Each row of a before or after table is a point. The points were changed in one or more steps. Then noise was added and the rows were shuffled. The steps act on columns, c1 being the first. Write out the steps. A step turns or swaps two columns, mirrors them in a line or flattens them onto one, adds a multiple of one to another, or multiplies or shifts one. Angles are multiples of 10 degrees, from the lower column toward the higher: turns from -170 to 170, lines from 10 to 170 but not 90. Use the fewest steps. Two steps may share a column if one is a turn and the other turns, adds or multiplies; they go together, in the order done. Otherwise the lowest column goes first.
In the rows, 128 means zero.

Before (12 x 3)
[[ 88 137 132]
 [134 171 207]
 [ 82  77 137]
 [ 93 109 129]
 [108 124 127]
 [114 156 133]
 [172 153 173]
 [118 199 193]
 [ 76 145 125]
 [ 31 152  75]
 [ 92 103 179]
 [ 44 145 105]]
After (12 x 3)
[[132 137  87]
 [193 197 117]
 [121 148  76]
 [134 157 115]
 [129 121 109]
 [206 174 132]
 [175 155 167]
 [ 74 151  29]
 [130 109  91]
 [137  76  82]
 [105 144  44]
 [178 104  92]]
Steps: swap c1 and c3

Before (12 x 4)
[[151 133 126  55]
 [171 161 120 124]
 [ 85 146  53 157]
 [180 166 150  55]
 [157 160 159 187]
 [102 122 141 132]
 [119 153  75 150]
 [ 74 101  89  53]
 [199  88  95 103]
 [ 95 161 119  59]
 [111 102  97  79]
 [ 63 193  69 100]]
After (12 x 4)
[[117  62 180 167]
 [121 170 161  89]
 [110 161 191  69]
 [106  43 191 183]
 [ 99 172 189 134]
 [155  71 174 134]
 [142 162 131 132]
 [124 125 114 131]
 [150 109 127 206]
 [136  89 152 193]
 [146 205  84  89]
 [110 111 164 182]]
Steps: multiply c1 by 0.4; add 0.7 times c4 to c2; turn c3 and c4 by 160 degrees

Before (11 x 6)
[[132 137 127 188 136  95]
 [155 116 142 189 164 116]
 [164 122 123  61 145 153]
 [141 150 144 186 152 108]
 [ 79 237  90 165 141 105]
 [214 126  75 163 105  85]
 [ 78 115 148 110 128 103]
 [ 80 116 133  99 160 102]
 [128 143  13 203 127  93]
 [134 159 128 173 155 178]
 [ 93 213 117 169  88 103]]
After (11 x 6)
[[133 153 141  77 127  74]
 [215 145 101  95  78  62]
 [ 71 138 132 143 141  98]
 [166  98 146 191 125 183]
 [ 93  73  93  53 117 155]
 [155 169 164  82 138  74]
 [ 78 118 158 162 134 102]
 [131 152 130  57  14  73]
 [138 125 160  71 133 184]
 [ 82  52 140  43  93 182]
 [144 136 149  70 141 101]]
Steps: turn c2 and c4 by -150 degrees; add -1 times c2 to c6; swap c3 and c5

Before (8 x 8)
[[ 78 121 169 163 114  80 121 100]
 [ 98  75 122 161 133 120  83 114]
 [ 95 120  75  93 101 135 128 109]
 [ 83 153 148 223 167 170 249 190]
 [ 88 139 125 104 155 154 131 132]
 [132 131 133 115 115 146 138  82]
 [ 87 104 158 137  94 144 123 134]
 [135 162  71  92 107 155  88 138]]
After (8 x 8)
[[ 88 139 123 101 106 152 132 103]
 [137 160  75  76 158 159  89 138]
 [ 74 119 165 170 133  77 122 155]
 [138 134 135 119 109 151 144 174]
 [ 93 121  71 100 135 142 129 158]
 [ 76 157 143 212 106 168 244  32]
 [ 95 101 155 151 158 142 126 155]
 [ 95  79 120 191 123 120  88 141]]
Steps: add -0.5 times c2 to c4; add 0.3 times c7 to c5; turn c5 and c8 by -140 degrees

Before (8 x 9)
[[209  90 114 130 122  39 163 118  67]
 [122  57 156 142 117  52 153 117 126]
 [122 146 175  73 108 149 176  95 172]
 [ 91 115  79 138  91 159  86 121 124]
 [ 33  93 101 135 146  77 150 164 109]
 [131  91  99 105  83  80 185 160 159]
 [180  74 194 164  75 203 184  60  96]
 [ 82 134 170 185 107 156 156 109 147]]
After (8 x 9)
[[122 199  93 142 124  53 140 118 117]
 [ 82 118  82 184 120 155 149 109 111]
 [122 102  62  72 131 148 146  96  88]
 [210 176 105 132 130  38 100 117 181]
 [179 187  45 166 122 202 158  60 150]
 [130 159  93 105  60  79  74 159  91]
 [ 91 142 189 137  96 160 107 120 130]
 [ 34 166 123 135 122  79  94 164 138]]
Steps: turn c2 and c9 by 170 degrees; turn c3 and c7 by 120 degrees; add -0.7 times c8 to c5

Before (9 x 11)
[[144  94 154 118 176 124  97 144 169  90 104]
 [162  57 129 121 131 173  79 127 128 187  96]
 [143 113 136  77  93 196 160  24 159 122 107]
 [134 195 159  69  75 104 103  86 133 168 119]
 [ 83 129 160 116 121 152  81 203 179  72  93]
 [ 75 111 141 144  83 164 170  93  80  91 195]
 [126 147 140 180 123 180  73  99 127  49 123]
 [ 45 162 163 104 127 150 135 101 183 164 184]
 [108 144 182 142 134 147  88 109 100 161  97]]
After (9 x 11)
[[ 83  55 127  68 132 171  88 127 176 187  94]
 [124 162 163 173 168 150 212 101 163 165 186]
 [100  95 154 120 149 121 104 146 188  88 105]
 [160 113 142  95 132 164 190  91  93  91 197]
 [103 197 158 142 141 106 117  86 130 168 120]
 [ 85 141 180 131 160 147 140 110  87 160  98]
 [ 75 126 161 152   6 152 162 205 175  74  93]
 [163 117 138  97 251 196 122  25 195 122 105]
 [ 73 146 139 182 167 181 121  98  79  48 123]]
Steps: turn c1 and c7 by -80 degrees; add 1 times c2 to c4; turn c4 and c9 by -40 degrees; add -1.5 times c8 to c5

Before (10 x 12)
[[156 101 103 162  90 147  96 151 101  81 166 123]
 [169 127 129  58 147 166 102  75 140 165 164 123]
 [177 109 140 152 116 157 116 148  99 144 168 130]
 [114 117 125 145 155 165  97 143 123 166 166 179]
 [163 130 114 146 114 132  86 148 125 148 157 118]
 [ 80 115 155 139  81 138 123 123  96 111 166 126]
 [139 143 141  60 150 153  95 114  94 109 114 119]
 [168 128 137 163 148 144  99   7 101 143 133 122]
 [122 156 128 133  84 162 117 148 110  79 129 142]
 [160  98 119 164 144 170 104 137 130 134 105 122]]
After (10 x 12)
[[122 138  84 132 137 145 169 149 110  63 129 160]
 [177 122 129 152 107 149 167 147  99 127 168 147]
 [139 134 163  60 155 153 146 114  93 134 116 137]
 [163 129 101 146 104 137 135 149 125 131 158 123]
 [169 129 157 163 130 146 149   6 101 152 133 134]
 [159 115 134 166 133 164 155 137 130 143 106 149]
 [ 79 124 108 138 110 136 172 123  96  80 167 133]
 [169 128 148  60 111 161 152  76 141 167 164 149]
 [156 118  65 163 140 147 145 152 102  68 166 136]
 [114 124 151 146 116 124 148 142 122 172 166 190]]
Steps: multiply c2 by 0.4; add 1 times c5 to c3; turn c5 and c10 by 50 degrees; turn c6 and c12 by 40 degrees; shift c7 by 50

Before (8 x 14)
[[116 116 110 118 150 117 131 162 138  80 161 137 129 134]
 [108 143 145 109 160 123 180 108 120 106  86 143 108 111]
 [141 114  97 120 130 167 126 135 104 129 145 165 113  79]
 [ 86 154 172 115 158 148 190  81 105 104 112 122 124 123]
 [117 136  97 107 149 130 118 130 110 139 145 127 111 151]
 [145 116  85  92  85 187 121 126 143 117 144 187  82  99]
 [105 165 123 114 120 158 182 126 128  82  98 138 148 121]
 [123 118 109 123 182 107 138 127 158  89 145 143 166 152]]
After (8 x 14)
[[109 113 144 159  96 125 179 109 120  74  86 103 132 112]
 [118 119  96 157 107 123 118 129 110 156 145 113 119 150]
 [ 86 112 172 166  98 101 191  80 106  67 113 128 123 125]
 [122 131 108 173  75 152 139 127 158  32 144 154 159 150]
 [147 161  86 140 170  77 121 124 143 102 143  58 157  98]
 [143 154  96 169 126  96 126 135 105 131 144  98 153  77]
 [105 103 124 165 138  87 183 126 128  15  98 140 145 121]
 [116 135 109 169 106 143 131 162 138   8 160 123 135 134]]
Steps: turn c2 and c6 by -160 degrees; shift c4 by 50; multiply c5 by -1; multiply c10 by 2.5; mirror c12 and c13 in the line at 60 degrees

Before (13 x 18)
[[ 80 145 188 148 147 120 129 140 155 111 134 128  99 140 162 168 173 133]
 [150 159 114 115 125 122 117 104 159 119 127 108  91  47 140 121 107 136]
 [ 66 180  99 125  96 118 144 145 121 125 109 140 102  45 123 122  94 108]
 [ 90 168 135 145 157 159 133 114 120 164 124 176 171 134 147 166 123   7]
 [120 160  94 119  98 106 179 111 156  92  90 106  99  88  77 122  73 147]
 [108  94 192 133 144 133 116 173 146 146  95  76 169 110 147 149 204  69]
 [129 159 133 149 138 133 153 167 140 140 115 126 130  81 117 142  67 143]
 [138 157 100 150 106 114  85 120 111  87  93 145 111  72 104 120  85 149]
 [112  88 206 122  85 101 118 143 162 150 122 122 123 122 160 180 152 115]
 [110  98 160  97 148  92 130 163 120 140 119 103 139 156 188 163 141  96]
 [ 86 195 129 123  94 208 139 162 122 137 124 144 115 160 161 177 116  59]
 [106 192 124 179 105 143 137 181 142 174 133 164 115 194 189 181 159  26]
 [142  83 181 122 139 123 165 136 105 149  97 129 138 102 155 120 173 121]]
After (13 x 18)
[[118 160 149 120 167 106 181 110 180  92 190 108  98  88  77 124  72 148]
 [ 90 168 132 145  99 159 133 114 140 165 124 175 171 135 148 143 123   7]
 [ 80 144  78 149  90 121 129 140 106 109 145 127  99 139 163 144 173 135]
 [141  81  81 124 100 122 165 135 194 152 138 129 139 101 154 127 176 121]
 [152 157 140 117 135 124 117 104 115 119 155 108  91  46 138 123 109 136]
 [ 87 195 113 123 160 206 140 161 138 137 127 143 115 161 160 147 118  59]
 [109  94  75 134  93 134 114 174 177 146 178  75 168 111 147 136 204  68]
 [110  98 104  97  99  92 130 163 147 140 131 102 138 155 190 140 141  96]
 [139 154 146 151 158 115  85 120 199  89 148 144 111  71 104 126  85 149]
 [ 65 182 144 125 168 118 143 144 163 123 140 140 102  45 122 126  94 108]
 [106 192 125 178 152 144 137 180 114 176 135 164 115 192 187 148 158  25]
 [110  87  40 122 141 100 119 141 122 149 164 122 122 122 163 147 154 117]
 [130 159 127 148 118 133 153 168 145 142 151 127 130  79 119 135  67 143]]
Steps: turn c3 and c5 by -160 degrees; multiply c11 by 2; turn c9 and c11 by 120 degrees; multiply c16 by 0.4

Before (12 x 20)
[[133  45 164  35 120 145 119 150 174  56  73 152 146 150 124 163 128 144
  179 147]
 [119  74  42  95 133  90 130 154 133 124 174 174  57  65 181 150 149 101
  135 126]
 [154  56 118  90 167 101 124 146 176  80  67 132 126 166 188 182  49 161
  118 168]
 [105 162  88 105 116 133 142  76  55  80 155 110 164 165 137 163 156 144
  116  91]
 [176  82 143 115 112  82 142 108 171 140  87 143 106 146 103 155  98 133
  109  76]
 [ 90 137 127 110  65 127  99 168 109 169 103 158 123 107  41 176  76 149
  130 174]
 [109 152 143 104 155 115 181 106 104  86 102 184 168 118  88 172  25 124
  121 113]
 [196 160 142  69 129 166 145 153 144   7 134 125 138  97 105 118  98 128
  121 123]
 [153 115 156  60 152 141 181 111  50 106 190 114 127 101  69 104  93 138
   74 125]
 [147 134 167 107  89 140 133 146 172 105 176 168  57 135 182 150  69 104
  126  86]
 [ 95 100 119 100 117  92 125  89 147 110 163 178 118 181  91 132  95  98
  162  95]
 [167 142 167  96 150  86 124  71 141  84 206 156 128 116 133 149 134  72
  121  98]]
After (12 x 20)
[[154  56 116 166  62 101 135 111 180 114  65 135 121 103 175 140  35 167
  161 164]
 [168 144 164 180 104  83 138 116 135 142 207 152 127 130 149 137 118  70
  120  97]
 [ 99  96 115 154 125  92 116 136 146 119 167 176 124  69 107 120  85  94
  163  96]
 [ 93 151 142 148  79 111 173 138 107 110  99 183 168 151 103 131  20 123
  122 112]
 [139  43 157 240  92 147 117 127 175 118  68 154 149  51 114 109 107 144
  129 139]
 [ 90 138 131 104 105 134  92 168 113  71 103 161 121 142  41  78  86 149
  109 175]
 [103 160  91 184  99 131 134 118  57 155 158 114 170 163 147 110 138 147
  168  93]
 [148 136 165 148 124 138 138 118 171 116 172 176  56 108 171  95  68 102
  138  86]
 [169  81 137 118 103  80 163 137 175 105  90 142 103 123 112 114 108 131
  152  70]
 [125  73  39 156 103  91 131 112 134 115 170 175  60 140 166 130 147 100
   73 127]
 [186 162 137 238 138 167 167 138 142 172 139 123 138 139 105 133  59 126
  103 120]
 [131 111 151 185 149 141 183 147  47  83 192 116 127 224  81 153  90 144
  111 129]]
Steps: turn c1 and c7 by 20 degrees; turn c10 and c17 by 20 degrees; turn c4 and c10 by 140 degrees; turn c5 and c16 by 110 degrees; multiply c16 by 0.7; flatten c8 and c15 onto the line at 110 degrees; turn c14 and c19 by 110 degrees; add -0.5 times c9 to c14
